Each point is reached from the start by the listed moves, each made 0, 1 or 2 times, or once backwards (-1), plus a little noise. Is the number of moves made odd or even? Then give how often each move was made.
In the rows, zero is written as 128.

Moves:
(1): [145 144 110 129]
(2): [110 146 125 122]
(3): [127 156 162 125]
Start: [124 137 128 125]
Points:
[ 73 212 206 108] => odd (-1, 2, 2)
[136 177 200 122] => odd (0, -1, 2)
[105 209 193 110] => odd (0, 1, 2)
[122 204  85 116] => even (2, 2, 0)

Moves:
(1): [155 120 122 133 134 125 116 129 122 118]
(2): [132 150 135 134 135 112 119 135 101 141]
(3): [136 127 146 125 118 128 122 115 122 127]
(4): [117 108 137 165 146 109 128 133 126 139]
(5): [120 134 141 130 151 125 119 137 130 129]
(6): [127 136 132 141 125 145 121 132 126 128]
(7): [145 135 140 125 140 133 148 132 130 138]
(8): [130 123 131 123 113 126 124 150 135 136]
(9): [130 140 128 137 129 119 123 126 146 128]
Start: [121 136 129 126 126 120 139 144 114 120]
Points:
[103 121 144 242 178  67  79 160 135 126] => even (1, 0, 0, 2, 1, 1, -1, 0, 2)
[169  71 133 168  79  97  95 126 133  94] => even (2, -1, 2, 1, -1, 0, -1, 1, 1)
[118 128 161 249 172  93  93 187 146 149] => odd (1, 0, 0, 2, 1, 2, 0, 1, 2)
[126 118 175 179 204  53 167 233 112 193] => even (0, 1, -1, 2, 1, -1, 2, 2, 0)

Moves:
(1): [139 131 124 132 131 124 130 130 126 135 122 134 126 130 127 129 121 128
 122 123]
(2): [118 139 119 126 127 122 120 122 125 120 131 120 121 133 119 126 126 122
 131 128]
(3): [123 142 138 132 144 133 115 142 112 142 126 133 134 137 129 121 124 137
 125 126]
(4): [126 115 121 139 114 132 116 110 133 150 126 117 135 136 132 124 125 130
 125 119]
(5): [133 130 114 128 154 133 133 115 129 130 120 133 130 121 128 121 129 126
 128 137]
(6): [120 137 125 130 118 141 123 129 126 131 126 136 119 121 138 124 127 127
 122 130]
(7): [130 130 119 127 126 125 148 142 129 135 136 137 125 126 140 130 136 107
 126 121]
(8): [124 120 126 133 134 129 129 134 129 126 127 133 123 128 121 133 123 129
 126 133]
(9): [135 133 127 127 134 128 126 146 144 139 115 110 132 121 122 134 138 138
 135 133]
(10): [133 126 122 118 120 118 126 135 117 133 126 120 122 119 128 124 135 135
 128 125]
(11): [136 128 131 126 131 120 116 126 121 123 140 135 136 119 123 122 122 124
 117 132]
(12): [118 130 124 127 123 115 120 133 144 128 130 143 137 121 132 136 124 134
 134 128]
(13): [122 133 126 125 127 128 121 129 124 123 114 125 139 123 120 125 124 120
 134 111]
(14): [129 129 121 122 123 130 118 128 136 129 127 130 128 147 128 128 129 121
 126 138]
(15): [141 121 125 137 134 129 122 139 136 118 131 120 130 125 150 123 118 124
 131 118]
(16): [123 133 132 124 134 126 118 128 122 133 128 130 131 125 138 149 133 115
 135 119]
(17): [124 120 128 139 133 123 120 127 124 125 121 126 123 132 135 126 144 120
 126 137]
(18): [123 125 120 134 130 132 126 135 123 124 133 131 123 134 130 130 141 141
 121 122]
Start: [121 119 127 135 149 129 128 125 147 141 130 119 112 136 123 131 124 119
 120 126]
Points:
[ 76 111 122 146 133 109  22  66 151 165 161 118 121 123 121 164  91  99
 118 146] => even (-1, 2, 0, 2, 0, 1, -1, 2, 0, 0, 2, 1, -1, 0, 0, 2, 0, -1)
[171 133  81 130 159  89  73 215 117 142 126  67  99 177 122 113 118  93
 105  83] => even (2, 2, 1, 0, -1, -1, 1, 1, 1, 2, 1, -1, 1, 2, 2, 0, 0, 1)
[ 69  83  67 143 110 156 104  51 166 119 123  79 113 219  77 132 101  76
 132  86] => odd (-1, 2, -1, 2, 0, -1, 0, 2, -1, -1, -1, -1, 2, 2, 0, 0, -1, 1)
[116 116 129 126 181  82  88 172 103 232 136 111 119 148 141 161 194  67
 118 153] => even (-1, 0, 2, 1, 0, -1, 2, 1, 1, 2, 1, 0, -1, 1, -1, 2, 2, -1)
[136  63  44 188 192 103 106 121 224 214 119 189 128 155 189 194 169  47
  94 155] => odd (2, -1, -1, 2, 2, 0, 2, 2, 1, -1, 1, 2, -1, 2, 0, 2, 2, 1)
[ 49 136 113 154 202 115   7 170 107 136 126 154 121 185 131 165 169  93
 110 131] => odd (-1, 1, 2, 0, 0, 0, 0, 2, 0, 0, 1, 1, 1, 2, 0, 2, 2, 2)

Moves:
(1): [126 131 126 144 129 144 119 127 123 140 133 123 118 135 123 110 127 123
 119 137 118 117 149 136]
(2): [122 116 133 121 143 128 118 124 116 117 123 115 137 120 127 117 111 131
 118 129 145 126 141 130]
(3): [124 135 127 130 147 134 122 117 134 129 135 129 134 118 132 135 127 133
 126 130 128 125 122 134]
(4): [126 123 120 116 114 129 123 122 145 110 139 116 119 123 123 140 133 129
 127 125 135 125 128 130]
(5): [128 123 128 128 129 135 119 120 130 133 124 124 125 134 134 131 129 126
 134 123 142 123 119 132]
(6): [124 150 139 128 133 120 134 107 122 129 124 128 134 124 137 137 129 145
 127 124 129 125 128 128]
(7): [121 126 138 116 132 125 130 130 133 140 121 125 119 139 134 118 127 123
 116 130 145 126 117 120]
(8): [124 120 139 130 123 135 133 117 132 131 124 132 128 137 109 122 131 122
 124 122 131 136 126 130]
(9): [128 130 135 146 115 128 131 130 144 131 114 112 118 134 128 130 122 157
 142 129 128 121 142 132]
(10): [126 124 130 124 122 123 128 127 124 126 129 127 124 129 122 134 142 140
 123 135 121 135 119 135]
(11): [130 120 111 117 134 108 122 125 118 123 129 131 121 119 139 124 150 149
 134 136 129 128 140 141]
(12): [105 137 118 131 101 127 115 117 136 130 134 140 136 132 140 126 144 123
 128 143 124 133 123 134]
(13): [122 122 121 135 125 122 112 127 135 123 132 129 126 135 123 127 129 144
 122 128 125 119 122 122]
(14): [133 122 125 127 137 123 139 117 119 103 131 124 119 116 123 127 129 129
 121 128 142 149 115 121]
(15): [113 119 129 138 122 149 118 136 125 121 130 133 127 129 129 113 122 143
 121 128 117 126 132 117]
(16): [121 133 126 121 144 134 126 130 130 130 120 120 125 136 137 124 121 114
 134 131 118 124 106 127]
(17): [133 132 116 123 134 130 132 132 122 127 140 123 135 125 127 120 112 126
 121 119 128 130 130 137]
(18): [125 137 137 129 140 128 124 121 114 133 127 137 109 131 120 130 120 122
 130 127 127 132 134 135]
(19): [142 140 116 123 128 140 125 123 130 118 113 134 116 128 107 139 125 124
 131 124 132 129 126 122]
(20): [122 128 141 134 142 129 135 142 132 125 125 117 127 132 131 110 130 130
 136 125 142 129 128 126]
(21): [142 131 128 123 132 125 122 135 126 131 133 127 123 113 124 122 123 135
 138 133 121 130 131 126]
(22): [130 130 139 139 114 126 124 135 130 118 125 125 134 122 131 124 129 134
 110 111 122 147 138 130]
(23): [137 126 130 125 133 140 121 124 132 127 140 130 138 141 125 128 130 121
 128 141 124 135 140 136]
(24): [141 126 132 124 120 120 132 118 123 121 125 139 129 126 137 122 131 125
 124 128 143 116 131 140]
Start: [108 132 125 133 141 127 132 138 114 117 130 125 126 117 117 131 123 126
 125 126 144 102 114 137]
Points:
[ 96  96  76  97 235 122   7 134  99 136 182 100 155 115 181  66 124 100
 170 207 158  16 110 207] => odd (1, 2, 1, 0, 2, -1, -1, -1, -1, 0, 1, 1, 2, -1, -1, 2, 0, 0, -1, 1, 2, -1, 1, 1)
[ 42 115 117 100 106 157  32  62 170  65 190 129 166 135 190 112 139 115
  61 177 147  82  91 193] => odd (0, 1, 2, 2, 0, 0, 1, 0, 0, 0, 0, 2, 1, 0, 1, 2, 0, 0, -1, -1, 0, 1, 2, 2)
[112 138 114 195 126 175  80 167 111  79 116 135  58 115  80  86 117 202
  50 100 136 158 105  58] => even (1, -1, 0, -1, 1, 0, 2, -1, 0, 0, 0, 0, 2, 2, 2, -1, 0, 0, 2, 0, 1, 2, 0, -1)
